Every row gives one point. Two turns around zero, p and q, are shown by what they do to some points. Where does a point land after both, in the order given? Backwards means that the second turn is done in reverse. Each puzzle has new turns, and all numbers are rounded.

Turn p:
[-65 -11  16] => [-67  -9   1]
[ 27  -2 -42] => [ 35   6 -36]
[ 17  12 -23] => [ 22  16 -16]
[-53  14  16] => [-54  14   9]
[ 42 -24   9] => [ 38 -29  10]
[32 11 25] => [27  1 32]
Turn q:
[21  0 32] => [25 16 25]
[-46  41 -47] => [-45  11 -62]
[-15 -25   6] => [-18 -12  21]
[ 40 -16   9] => [ 38 -15  17]
Where do these land?
q, then p: [-5  3 43] => [-4 21 38]
p, then q: [51 43 -6] => [ 60  27 -13]
q, then p: [ -5 -31 -11] => [-14 -30   1]
p, then q backwards: [-58  16  -9] => [-58  18  -4]
p, then q: [ 17 -32 -18] => [ 11 -39   0]

Turn p:
[ 53 -19  10   0] => [ 32 -46  10  -4]
[-28  27 -26 -44] => [-19  32 -36 -38]
[-15  51   2 -12] => [ 17  47 -17 -12]
[-22 -12  28   8] => [-14  12  34   5]
[ -1   2 -15  22] => [ -2  -1 -12  24]
[-43  17 -15 -10] => [-28  37 -16  -5]
[ 57 -65  16  36] => [ 15 -81  37  31]
Turn q:
[ -8  25   2 -35] => [-12  38  -6 -17]
[  8 -40 -66  44] => [ 16 -68 -53  17]
[ -3 -14  11 -34] => [-21   4  10 -30]
[-28  18  36 -16] => [-27  33  27   7]
[31 12 17 41] => [45 -7 21 24]
Where do these land?
p, then q backwards: [  2 -31  29 -25] => [ 12 -34  29 -17]
p, then q: [-46  41  29 -23] => [ 7 72 -1  2]
q, then p: [  5   5 -56 -28] => [-19 -10 -57 -18]
q, then p: [ 47  -6 -12  42] => [ 24 -59   5   8]
p, then q: [-8 -9 10 35] => [ 8 -9 19 31]

Turn p:
[  2 -16  49 -25  45   6   9  -3] => [  6 -27  53 -26  31   4   5 -14]
[ 19  -9  46 -13  15   0 -13  12] => [ 18 -15  42 -19   6 -17 -15   3]
[-21  11  -3  13  13  10  37 -11] => [ -8   7   6  22  13  20  34 -10]
[ -9 -20  14  -7 -10 -39   5   3] => [ -6 -23  -6 -11   3 -36  18   5]
[-20 -26  38 -18  -9  23   3  -2] => [-22 -28  39 -12 -14   7   8  15]
[ 17  30 -52   7 -41 -13 -30 -34] => [ -7  41 -58  -4 -43  -6 -19 -23]
[-14 -29 -36  12  60  37  19  10] => [  7 -29 -10  21  46  66  -3  -2]
[-15  35 -24  21 -22 -15 -31   7] => [-19  32 -27  28 -10 -24 -25  -2]
[ 29  17 -45  48 -29   1 -10  -6] => [ 29  27 -48  34 -35   5 -13  -6]
[ 13   6  13 -38 -22 -11  11  24] => [  2  15   8 -34   2 -20  10  34]
Turn q:
[ 20  47 -43 -19 -12  44  18 -19] => [  8  43  -7 -29 -25  47   7 -44]
[ 11  40   4  14  49 -29  17 -11] => [  5  27  -1  15  52 -12  32 -27]
[-30 -25 -45  39 -20  17  11  12] => [ -3 -12 -62  20 -33  18  -3  13]
[ 19 -28 -12  -7  33  -5  25 -12] => [  6 -29 -20 -25  29  -2   9 -19]
[ 14  26  33 -12 -19 -22  38  12] => [ 13  12  30 -12 -10 -23  50   6]
[ -9 -13  18 -43   7 -21  -8  -8] => [-31 -11  25 -26  14 -19  -6   7]
[-13  -3  34   2  -6  22 -33   0] => [ -6 -12  35  25  -7  12 -24  11]
[-24 -12   8   3   0  29  -5  43] => [ -2 -13   1  12  -5  35   1  44]
[ 11  -7  30 -15  -9 -22 -37 -41] => [-11  -7  38   1   2 -39 -35 -22]
[  2 -25 -26  39 -24 -13 -27  25] => [ 23   1 -39  19 -17 -17 -31  31]
Where do these land?
p, then q: [ 19   8   7  -5  47  18 -13 -24] => [ -2 -14  34   0  11  13 -25 -39]
q, then p backwards: [-24 -10   6 -20 -14 -54  22  11] => [-26  -1  14 -25 -37 -40  12  14]
p, then q: [ -6 -17 -15   6  23  11  -6  31] => [ 14 -12 -12   9  25  21 -20  14]
q, then p: [ 12  33 -29 -37 -27  11   5  -8] => [-30  46  14 -28 -18   1   5   2]
q, then p: [ -7  29  -9  28  22 -37   0 -22] => [  3  16 -19  26  20  -8  15 -46]
q, then p backwards: [ 3 23 26 12 25 22 22 76] => [12 -6 -6  2  7 35 71 46]
p, then q backwards: [ 16  29  18 -24  -8  23 -21 -26] => [ 13  27  -7 -36 -26  13 -17 -18]
p, then q: [ 21  33  -3  22  -2  13 -14  11] => [ 26  32  13  20  -1  -3 -13  -9]
q, then p: [ 16 -24  21  13 -17  10  28 -16] => [ 19 -28  -9 -18 -28  -3  23   4]
q, then p backwards: [ 16 -50   3  -7 -27   7 -18  -9] => [ 19 -39  14  -3 -10  -2 -42   2]
p, then q backwards: [-65 -54 -26  12 -21 -26  -7 -23] => [-67 -55 -11  13   5  -6  33 -27]

Turn p:
[  9 -35 -10  17   5 -10 -16 -17  26  -4   1] => [ 15 -28 -10  14  16  -8 -20 -16  15 -12  19]
[ -1  16  37  21  -7  -3  37   7 -39  -6   3] => [ -7   5  38  12 -23 -18  39   8 -27  -2 -15]
[  6   3  -4   3  17   2   3  -6  12  29 -23] => [ 19   1  -6   1  12  -1   5 -12  21  20 -19]
[  1  -9   2 -41  -4  -1   3  25 -16  -3  -7] => [ -8 -11  -4 -40 -11   6   2  26  -4   6  -6]
[ 26  -1   3  16  12  -3 -20  -3  19   3  32] => [ 16   6  12  14   8  -1 -14  -7   7  11  42]
[-24  30  26   2 -20 -30  45   6 -34   7  23] => [-40  17  21  -5 -31 -19  55 -10 -20   1  -2]
[  3   2  -8 -44 -20  13 -19 -14 -21  -9 -19] => [ -3  -4 -11 -38  -2  23 -24  -2 -29  -1 -21]
[ 18   1 -38  29  15   1  -3  -6  -1 -14  -6] => [ 28  15 -23  19  18 -23 -11   4  -8 -12   4]
[ 10  -1   0  28 -20   2  -2  13  25   7  13] => [  6   1  -3  30 -26  -3  -9  -4  16   3  18]
[-19  -7 -12  22  23   4 -33   3  10  16 -17] => [ -7  -4 -10  24  31  -9 -25   3  21  17 -13]
[-21  -3   1 -44 -10  28  17  -3 -20  -6   6] => [-17  -6  -9 -25  -2  40  20  16 -23  -6 -12]
[-10   4   4  -8   8  -2 -13  -4  38 -21  -5] => [ -4   7   6  -4  11  13 -20  -4  30 -25   5]
Turn q:
[ 14  34 -14 -19 -11   1   5  27 -18  -8 -11] => [  7  15 -26 -20 -20  -3  20  19  -7 -13 -24]
[  4 -11   0  -6 -26   0 -17   6 -23  24  18] => [ 11 -12 -18  -8 -14   9  -2   2 -24  29  16]
[ -6 -19   9  11  37  -9 -19   0   3  10  28] => [ -6  -2   7  10  35  -7 -27  19  -3  15  23]
[-11  -6  -5 -17   9  15   5 -36   6  -5  -5] => [-11  -1  16 -19  13  22  -5 -23   8 -12   3]
[ 14   4 -30  -8  -7 -17  28  25  13  -8   2] => [  8  -7 -19  -8  -4 -22  35  11  25 -12   3]
[-11   0  18  13  16 -22 -13 -48  20 -10 -15] => [-12   6  25   7  26 -17 -28 -43  -2  -7  -9]
[-22 -33  22  -8  14  -6  -7  31 -11  40   6] => [-18 -21   7  14  17   9   7  30 -15  51   2]
[ 25  13 -31  18   0  18  -3 -13  19 -15 -31] => [ 30   7 -11   7  -2   9  -8 -19  33 -30 -23]
[-11 -28  36  21  20  -8   0 -31 -21  -2   5] => [-15  -5  26  29  27   7 -14 -16 -35  -2  18]
[-22  30 -15   2 -15   6  25  17  -2   6   2] => [-25  19 -21  -1 -26   2  21   5  16   1  -1]
[ -4  12 -26  -1 -15  10  -1  17  15 -36 -15] => [  0 -12 -10  -8 -27  -7  -3   7  26 -32 -19]
[ 30   5  36  -5 -22  12  -3   5  -1   6  18] => [ 30  15  24  -4 -25  -2   4   8 -23  14  13]
Where do these land?
p, then q backwards: [ 20  -6 -12 -11   7  -1  13  53   6   2 -16] => [ 16  13 -17 -14  -7   8 -11  47  20  -1  16]
q, then p: [ -2  17 -15 -76  -8 -33  16 -11 -20  17  10] => [-12   0 -26 -66  14  20  51   2  -7   2 -12]
q, then p: [-20  -3  -4  27 -13  21  10   3  19  14  -6] => [ -1  -1  -5  37 -13  15  -6 -19  16  -1   0]
q, then p: [ 10  -8  20  -4  -6  -6 -28 -19 -10   0  34] => [-12  -4  13 -15   7  -1 -10  -2 -30  30  24]
p, then q: [  3  10 -17   3 -14  -2  15  -8  18 -20   3] => [  5   5  -7 -10 -16  -9  -6  -8   6 -30   6]
p, then q backwards: [ 11   6 -15 -18 -19  24  -4 -27 -15   4   1] => [  9   5   1  -6 -11  11 -16 -19 -37  13  -9]
q, then p backwards: [ -9  -1  20  11  10   8 -25  10  23 -18 -14] => [ -2   2  23  18  -2   5 -23  14   3 -13 -27]
p, then q: [ 13  -4  33  -2  -6   7  13   0  17 -22 -13] => [ 17  -8  36   3 -21  -5   0   2 -10 -11  -6]
q, then p: [ -1 -19 -15  -1  -5 -12   4 -29   7   1  -5] => [  9 -15   0  -1  26  10   6 -19  -3 -11  11]
q, then p: [-34  -5   2  23  34   8  -5  35 -48   8  13] => [-30  11 -25  40  11 -16   0  52  -4  18  -9]
p, then q: [ -8   4  14  19  -1 -36 -23  14 -13   3 -14] => [-21 -10   2   4  11 -31 -10 -16 -14  26 -14]
p, then q backwards: [ 17   9 -13  29  20  22  15 -21  16  11   6] => [ 37  -5  -2  31   8   4  16  -8  -1  22 -11]

Turn p:
[-34  12 -18  14 -26 -26 -14 -27  24 -13  19  19 -20 -10] => [-25   0  -7  60  20 -31  15   1   3   0   0  13  -3   3]
[  1  15  19  22 -19 -11   4 -10  12 -29  10  15  -1 -14] => [ -1 -12   6  29  -2  -9  20   7 -19 -20  -5  19  22  -2]
[  4 -31 -28  11   4  -2  16 -18 -24  23  -5  15 -11 -14] => [  8 -20 -15   7  11   8  -9 -22   5  32 -16  -5 -17 -33]
[  0  27   3 -21   6  -7  15  14  -4 -14 -17  -5   9 -16] => [-24   1  -2 -28  -2  -6   2   5   5 -16   3   5  26 -11]
[ 26   3  17 -23  13   6  20   2  10   4 -12 -21  -3  24] => [ 22  20   9 -35 -19  -8   4 -12   8 -20   5  -9  -3  -4]
[  1  -2  11  -4   2  16  -3   0 -25  35 -18   0 -16   0] => [ -6   6  28 -12  -7  22 -13 -19   3  21  -4  -2 -13 -12]
[-15 -15  -5   1  13  18   7  15  -5   9  18  13 -15   1] => [ -1 -11  -6  -1  -4  19  16   4  16  17   6   8 -24   3]
[-23  -9   5  18  20 -25 -18 -19  15 -12  10  11  10 -22] => [  0 -26   0  35  32   1  -6  11  16 -20  -3  -1   6   6]
[-13 -28 -29  17  -7  15 -36 -41  -4 -10  39   4 -21 -27] => [ -5 -16 -26  69  10  17  -6  -1 -12  10  24 -18 -27 -12]
[19 25  0  1 -6 -2 -9 10 29  2  9  3 17 -1] => [15 24  1  4  1 -8  3 22  1 -1 12 10 28  6]
[  5 -11  15 -14 -17   1  -1  23  20  -7 -13 -13  15   2] => [  4   0   2 -11 -32 -14 -13  14   6  -7  -5  -2  14  19]
[ 10 -13 -14  11  12   2 -12  21 -22   6 -10  -4 -27  12] => [  0   7  -3 -14   1  14 -17   8 -10   7 -11  11 -39 -10]
[  9  13  20 -29  -2 -14   1   8  -3 -15  -3   7  36  24] => [  7  -2   1 -31   3 -17  -6 -12  -8 -15  14  10  28  32]
[  3  -3  -9   3  12  34  11   8 -15  12 -30 -11   6  26] => [  3  23  -6 -32 -10  27  -1 -15  -1   9 -24 -16  -9   7]
[  8  16  13  -4  -5  -6  19  17  -9   9   2 -32  21  16] => [  5   6  18 -38  -2 -15  10  11 -14   3   0 -20  10   8]
Turn q:
[-18  -5  10  11  13 -76  -8 -10  10  11 -12 -33 -18  -7] => [-38   2  13  12 -20 -41  -8  12 -12  56  -3 -27 -20   2]
[ -7   5 -11  16  13   5  24  -1   9   9 -17  13  -1   6] => [  4 -18  -7  15  -1   0   9  -9  -9  11 -14  13  21  10]
[ 12   5 -12   9 -31  11  -5 -11   8   6  16   1 -14  -9] => [  6   5 -25  -9 -24   5   5  -9  17  -4  19   6  -5  -7]
[ 26  -5  -6 -13 -10  18   1   1 -48   9  14  12  -1  -4] => [ 38 -12   8 -32   4  18  -7 -12  -1 -14  16  -3 -18   6]
[-12 -15 -10  13 -73   4  -3  31  11  -1  15 -16 -23  -8] => [ -9   6 -13  -5 -66  25  27  17  29 -20   6 -18 -14  -2]
[ -6 -15   4  18  23  10 -14  -1   7 -16  17  13  15   1] => [ -9   6   2  23   9  -3 -18  -5 -18 -27  12   7   7   4]
[-13  -8 -14 -12 -12   6 -11  -2   5   5  -8   7  13   3] => [ -6   1  -7 -12  -3   8 -13  11   9  -7  -6  -4  19   7]
[  5  18  25 -10   9  13   0  -2   3  -7 -12  -9  19  -5] => [  1   2  16   2  25  -2   1   3  10  -2  -8  11   4 -28]
[  9  -9  38 -59   7 -29  -2   5   9   6 -12  15 -16   2] => [-18   5  12 -31  33 -17   7  38   8  15 -14  19 -35  19]
[-2  9 10  6 -9  2  4  1  6  0 15 10 18 18] => [ 2 14 14  0 -5  1  8  3  0 -7 13 16 19  1]
[-18 -10   4   5   8  15   5  -7   1   5  19   5   9 -11] => [-21  -9   3  -1   2  10  -5 -15  -9 -16  11   8   7  -2]
[ 24 -12  -1  17  11  -8  16   9   4   3 -74  14  14   2] => [ 33 -41   5  25   4 -29 -10  21  12  10 -45   8  14   8]
[  4  -6  -7   6  18  13  -4  -7  -5   7  19 -27   2  15] => [ -2   6   6  10  15   2   1 -26   6  -2  20 -22   5   7]
[-13  25 -16  15  13  19  -9  -8 -23 -23 -21  13 -32   6] => [ 24  16 -18  17   0  28 -17 -24 -17  14 -31   6  -9  -2]
[  5  32  -5 -15  15   1  -4  12   7   6  24  -5   3  -8] => [ -1   9 -10  -4  24  13  15   8 -13  11  24  -3   3 -18]
[  3 -11  -8  -7   7  -5  10 -10  -5 -19  17 -12  12  -1] => [ -3   8   3 -11   6 -17   4 -13 -14 -17   3 -16   3  -2]
Where do these land?
p, then q: [ 18  -4 -10  17   5 -42  -2   2   7  -7  11  23  13  20] => [ 29  -8  -5   8  19 -24 -13  16 -27   8   5   2  -7  23]
q, then p: [  0  17   6 -22 -13  13  20  21  -2  14 -16   6 -32 -10] => [  5   9 -13 -12 -32  12   8 -15  29  16 -14   8  -9 -18]
q, then p backwards: [  1   6 -14 -23  18 -17   3   0  -2 -22  24   8  26  24] => [ 17  41  -1   5  -4 -11  -8  -3  -3  -5   5 -19  25  21]
p, then q backwards: [ -8   7  -3  21 -11  29  -3 -11   3   9  13 -19 -36  -2] => [-13  14  16  16  -3 -11  -4  30  -1 -17  12 -26 -24   0]
p, then q backwards: [-12  14 -15  13  17 -15 -11 -10  -8  -5  -5  27  38  27] => [  3   0 -15 -29  40  22   7 -13   6   3  -7  18  -4  27]
p, then q: [ -5  -4  -4   6 -11  12  10 -24  -3   2   0 -31 -25 -19] => [-16 -12   2   5 -26   2   6 -18   6   6  -7 -16 -17 -29]
p, then q: [ -7 -23  13  10 -15  28  13   4 -16  -5  12   0  -8  -7] => [  2 -17   6 -11 -24  10   8 -19  24 -13  -6  -2  -7  13]
p, then q: [ 18   2 -10 -11   1 -12 -16 -17  -9 -12   3  31  24  -8] => [ 11   1  -6  -2  11  -9 -34  -7 -19 -14  24  -3  18   7]
q, then p: [-16   9  29  17   5   8   5   0 -15  -5   9 -22 -23 -30] => [-20 -16  18  34 -14  16  11 -12   5   1  -6  -7 -12 -27]
p, then q: [-12 -22  18   2  -5   3  -6 -17 -25  10 -11 -22 -30   3] => [-19   7   5   3 -15   3 -11 -23  23   7 -14   2 -38  -5]
q, then p: [ -5   9  10 -27 -26  11 -22  40  29   2 -13 -10 -15 -10] => [-19  18 -15  -9 -31  10  21  38  30   7 -17   9  -1  -3]
q, then p backwards: [ 11 -11 -36   6  31 -19  -9  13  -6   1  -3  13  31   4] => [ 16  -5   1   9 -15 -19 -21  -9  -2 -12  17 -19  45  -6]
p, then q: [ -1   4  -7   4  -3 -20   4  -6  -1  25  16  -1  37   6] => [  0 -13  19   5  28 -20   0   5   1  15  22 -14   9  10]
p, then q backwards: [ 26   9  24 -18   8  22  -6  17  28  16 -13  -5 -10   3] => [  1   7  11   7 -47   4 -18  -2 -14  -5  11   6  13  23]
q, then p: [ 18   3 -12   4  -1 -16   9   1   0 -25 -22   6  37  16] => [ 14  -8   6 -27  10 -14 -25  14 -19 -13  -8   8  28  -3]
q, then p: [-26 -17  14   2   1  13  14 -14  20   4  -6  -4 -25 -18] => [-22  -5 -10  26   0  -1   5 -21  21   2 -27  -2 -11   8]
